Every row gives one point. The ring and each string are closed loops that go straight from each point to the next, and from the last back to the first. Before rounding, they use only three directions, however many columns there are. How many times does the string pass through the ring? Passing back the other way cancels.

Ring (9 x 4):
[[ 1.4 -0.2  0.7  4.2]
 [-1.3  0.2  1.7  2.6]
 [-3.5  0.5  1.0  0.4]
 [-4.6  0.4 -1.5 -1.6]
 [-3.4  0.0 -4.5 -2.4]
 [ 0.1 -0.7 -6.7 -1.5]
 [ 3.1 -1.1 -6.5  0.7]
 [ 4.2 -1.1 -5.2  2.4]
 [ 3.9 -0.8 -2.2  4.4]]
String (24 x 4):
[[ -1.7   0.7   1.6   6.4]
 [ -1.4   0.3   4.3   2.3]
 [ -1.2   0.0   3.0  -0.4]
 [  0.0  -0.5   0.1  -1.2]
 [ -2.6   0.3  -1.3   0.9]
 [ -8.4   1.6  -1.9   1.9]
 [ -8.8   1.3  -2.3  -0.8]
 [ -4.8   0.2  -2.1  -3.7]
 [ -0.6  -0.7  -1.3  -4.2]
 [ -1.8  -0.1  -3.9  -0.3]
 [ -3.7   0.2  -7.4  -0.1]
 [ -3.2   0.0 -10.3  -1.1]
 [  0.6  -1.0  -8.7  -3.3]
 [  2.5  -1.3  -4.4  -2.8]
 [  1.7  -0.8  -3.1  -0.8]
 [  0.8  -0.4  -6.1   2.9]
 [  3.2  -0.8  -7.6   4.3]
 [  5.5  -1.2  -6.4   4.6]
 [  5.7  -1.5  -2.0   0.8]
 [  3.2  -1.1  -0.7  -0.9]
 [  1.9  -0.5  -2.2   3.0]
 [  1.3  -0.2  -1.9   4.3]
 [  0.8  -0.3  -1.4   2.0]
 [ -0.6   0.3  -1.5   5.0]]
Times through: 4

Ring (7 x 8):
[[-1.5 -2.8  6.7  2.9 -2.8  5.3 -0.8 -1.2]
 [-1.9 -2.2  3.0  0.7  0.2  0.2 -2.4 -2.8]
 [-3.0  1.0 -0.9  0.0  2.5 -1.1 -1.8 -3.3]
 [-2.6  2.7 -2.4 -0.9  3.1  0.1 -0.6 -2.6]
 [ 0.9  1.0 -2.2 -4.7  3.0  1.0 -0.4 -1.3]
 [ 2.3 -1.0  0.2 -5.0  1.4  2.7 -0.3 -0.5]
 [ 0.6 -2.3  5.5  0.2 -2.3  6.7  0.2  0.0]]
String (25 x 8):
[[ 0.1 -0.3 -0.1 -2.9  1.8  1.1 -1.0 -1.7]
 [-1.3  1.7  0.7 -0.1  0.6  4.4  0.6 -1.0]
 [ 2.0  1.2 -1.6 -5.2  2.2  3.7  0.8 -0.2]
 [ 4.7 -1.8 -1.5 -8.8  2.8  1.3 -0.6 -0.2]
 [ 3.8 -3.2 -0.5 -7.7  2.5 -0.7 -1.9 -1.2]
 [ 0.4 -1.3  1.5 -2.3  0.7  2.1 -1.0 -1.4]
 [-0.8 -0.3  6.7  3.1 -3.7 10.4  1.9  0.7]
 [ 0.7 -2.6  8.2  2.0 -4.5 10.2  1.2  1.0]
 [ 2.0 -4.4  6.3 -1.4 -2.4  5.5 -0.7 -0.1]
 [ 0.9 -2.9  3.3 -2.0 -0.3  2.4 -1.4 -1.3]
 [-1.6 -0.7  3.9  1.7 -1.2  4.6 -0.3 -1.3]
 [-3.8 -1.9 10.1  8.0 -5.6  9.6  0.5 -0.6]
 [-1.9 -4.4  8.6  4.1 -3.7  4.7 -1.7 -1.7]
 [ 0.4 -4.3  3.3 -2.1  0.3 -0.7 -3.0 -2.4]
 [-0.8 -1.3  2.1 -0.7  0.5  1.5 -1.4 -2.0]
 [-3.7  0.2  3.9  4.0 -1.1  3.8 -0.6 -2.2]
 [-3.7 -0.9  2.0  2.2  0.8 -1.0 -2.6 -3.7]
 [-0.5 -2.4 -1.8 -4.3  4.0 -6.0 -4.2 -4.2]
 [-4.8  1.8 -1.0  2.0  2.6 -2.0 -2.1 -4.1]
 [-4.5  2.5  0.2  2.8  1.3  1.6 -0.6 -2.9]
 [-2.1  0.9  0.4  0.1  1.3  1.5 -0.8 -2.2]
 [ 0.4 -0.7 -2.1 -4.8  3.6 -2.4 -2.2 -2.6]
 [-3.6  4.9 -4.4 -0.7  4.2 -0.2 -0.1 -2.9]
 [-2.7  4.6 -4.1 -1.5  3.9  0.8  0.3 -2.3]
 [ 1.7  0.1 -4.1 -7.2  4.8 -2.6 -1.7 -2.2]]
Times through: 3
String (31 x 8):
[[ 0.4 -0.8  5.2  0.7 -2.5  8.6  1.3  0.6]
 [ 0.1 -0.9  5.3  1.0 -2.5  8.2  1.1  0.4]
 [-0.8 -0.6  3.7  0.8 -1.2  5.4  0.2 -0.8]
 [ 1.4 -2.5  1.6 -3.7  0.9  1.1 -1.6 -1.4]
 [ 2.4 -4.1  3.9 -3.4 -0.6  2.8 -1.4 -0.7]
 [-1.0 -3.0  9.3  4.4 -5.0  9.4  0.5  0.2]
 [-0.7 -4.0  8.7  3.3 -4.2  7.0 -0.6 -0.6]
 [-0.4 -4.4  6.9  1.4 -2.6  3.7 -1.8 -1.4]
 [-2.7 -3.4  7.7  4.6 -3.3  4.4 -1.6 -1.9]
 [-4.3 -0.9  6.2  5.9 -2.6  4.9 -0.8 -2.1]
 [-3.2 -0.2  3.7  3.3 -0.9  3.5 -0.8 -2.1]
 [-1.2 -1.2  1.6 -0.7  0.9  0.5 -1.8 -2.4]
 [ 0.6 -2.7 -0.5 -4.5  2.9 -3.3 -3.2 -3.0]
 [-1.0 -0.9  0.8 -1.3  1.4  0.2 -1.7 -2.4]
 [-3.3  0.7  1.7  2.1  0.5  1.9 -1.0 -2.5]
 [-4.1  1.3  2.0  3.3  0.1  2.6 -0.7 -2.5]
 [-1.3 -0.6  1.0 -0.8  1.2  0.6 -1.5 -2.4]
 [-0.3 -2.0 -0.2 -3.2  2.6 -2.7 -2.9 -3.1]
 [-0.1 -3.3 -0.5 -4.0  3.2 -5.2 -4.2 -3.9]
 [-2.4 -2.4  2.5  0.8  0.7 -1.5 -3.1 -3.5]
 [-3.9 -1.1  5.2  4.7 -1.8  3.3 -1.3 -2.5]
 [-2.9 -0.3  4.4  3.5 -1.5  4.8 -0.3 -1.6]
 [-0.2 -1.7  2.1 -1.4  0.5  1.5 -1.4 -1.8]
 [ 1.3 -4.5  4.3 -2.2 -0.6  1.4 -2.2 -1.5]
 [ 1.1 -4.1  5.2 -1.2 -1.5  3.4 -1.5 -1.0]
 [-0.1 -3.5  9.4  3.3 -5.0  9.6  0.6  0.5]
 [-0.5 -2.1  8.8  3.9 -5.0 10.9  1.5  0.9]
 [-0.9 -0.8  6.1  2.6 -3.1  8.7  1.1  0.2]
 [-1.3 -0.1  3.9  1.6 -1.4  6.1  0.5 -0.7]
 [ 0.0 -1.0  2.4 -1.1 -0.1  3.5 -0.5 -1.1]
 [-1.4  0.2  3.9  1.7 -1.5  6.4  0.7 -0.6]]
Times through: 3

Ring (7 x 11):
[[-0.3  1.1 -8.0  3.8 -0.1 -2.0 -3.7 -0.8  2.6  4.9  2.4]
 [-1.9  0.4 -4.9  1.0  0.5  0.5 -4.4  2.6  3.4  4.6  1.6]
 [-0.6 -0.5  0.1 -1.2  0.3  0.9 -4.4  3.8  4.2  3.5 -0.2]
 [ 5.0 -0.1  2.5 -0.3 -1.4 -2.6 -3.1  0.9  4.5  3.3 -2.4]
 [ 5.9 -1.2  2.1  1.6 -1.4 -4.5 -2.1 -2.4  3.3  1.6 -1.7]
 [ 3.6 -2.7  0.0  3.3 -0.3 -4.8 -1.6 -4.6  1.7 -0.4  0.6]
 [ 1.0 -1.0 -6.1  5.0  0.0 -4.0 -2.4 -4.2  1.4  1.9  2.7]]
String (25 x 11):
[[  0.0  -0.9  -3.7   2.4   0.3  -1.9  -3.2  -0.9   2.4   2.4   1.7]
 [ -2.6  -2.3  -3.3   1.8   1.4  -0.3  -3.4  -0.1   1.9   1.0   2.7]
 [ -3.1   1.2  -9.2   2.9   0.6   0.1  -4.6   1.5   2.8   5.6   3.2]
 [ -0.6   3.0  -8.9   2.4  -0.5  -0.5  -4.8   2.4   4.0   7.8   1.6]
 [  2.1   1.1  -4.1   2.1  -0.9  -2.2  -3.6   0.3   3.6   5.0   0.2]
 [ -0.2  -0.7  -2.3   1.0   0.3  -0.7  -3.7   1.0   3.1   2.9   0.9]
 [ -4.2  -2.7  -0.1  -1.3   1.9   2.5  -4.4   3.8   3.0   1.1   1.7]
 [ -2.5  -0.8   0.6  -2.7   0.9   2.8  -5.0   6.0   4.5   3.5  -0.1]
 [  1.6   0.9   0.3  -1.5  -0.7   0.3  -4.5   4.3   5.1   5.1  -1.6]
 [  1.2  -0.5   4.3  -3.6  -0.3   1.5  -4.6   5.9   5.5   3.7  -2.5]
 [ -0.3  -2.7   2.8  -1.2   0.7   0.2  -3.5   2.0   3.3   0.5  -0.1]
 [  0.9  -1.7  -0.1   0.8   0.2  -1.5  -3.1   0.0   2.9   1.5   0.4]
 [  7.1   1.5   0.6   0.9  -2.5  -4.1  -3.0  -0.1   4.8   5.1  -2.9]
 [ 11.4   2.1   3.4   0.8  -3.8  -6.2  -2.3  -1.2   5.5   5.4  -5.1]
 [  6.6  -1.9   4.7   0.6  -1.4  -4.4  -1.9  -2.1   3.5   0.6  -2.4]
 [  1.3  -2.9   1.2   1.2   0.4  -2.2  -2.5  -1.4   2.3  -0.2   0.5]
 [  2.2  -1.8  -0.3   1.9  -0.1  -2.9  -2.6  -1.7   2.5   1.0   0.4]
 [  1.7  -3.9   1.4   2.2   0.5  -3.4  -1.8  -3.5   1.5  -1.7   1.0]
 [  4.3  -3.4   0.0   4.4  -0.3  -6.0  -1.0  -6.6   0.9  -1.6   1.0]
 [  5.4  -0.5  -3.5   5.0  -1.4  -6.3  -1.7  -5.5   1.9   2.1   0.6]
 [  3.3   0.0  -3.4   3.2  -0.9  -3.9  -2.7  -2.3   2.8   3.2   0.5]
 [ -0.3  -2.5  -1.9   2.3   0.7  -2.0  -2.7  -1.8   1.8   0.4   1.9]
 [ -1.8  -3.2  -5.4   4.9   1.4  -3.1  -2.2  -4.7   0.2  -0.8   4.2]
 [  3.1   2.3 -11.7   7.6  -1.3  -6.1  -2.5  -5.5   1.7   5.7   2.9]
 [  2.3   1.9  -9.1   5.4  -1.1  -4.3  -3.1  -2.9   2.5   5.6   2.0]]
Times through: 2
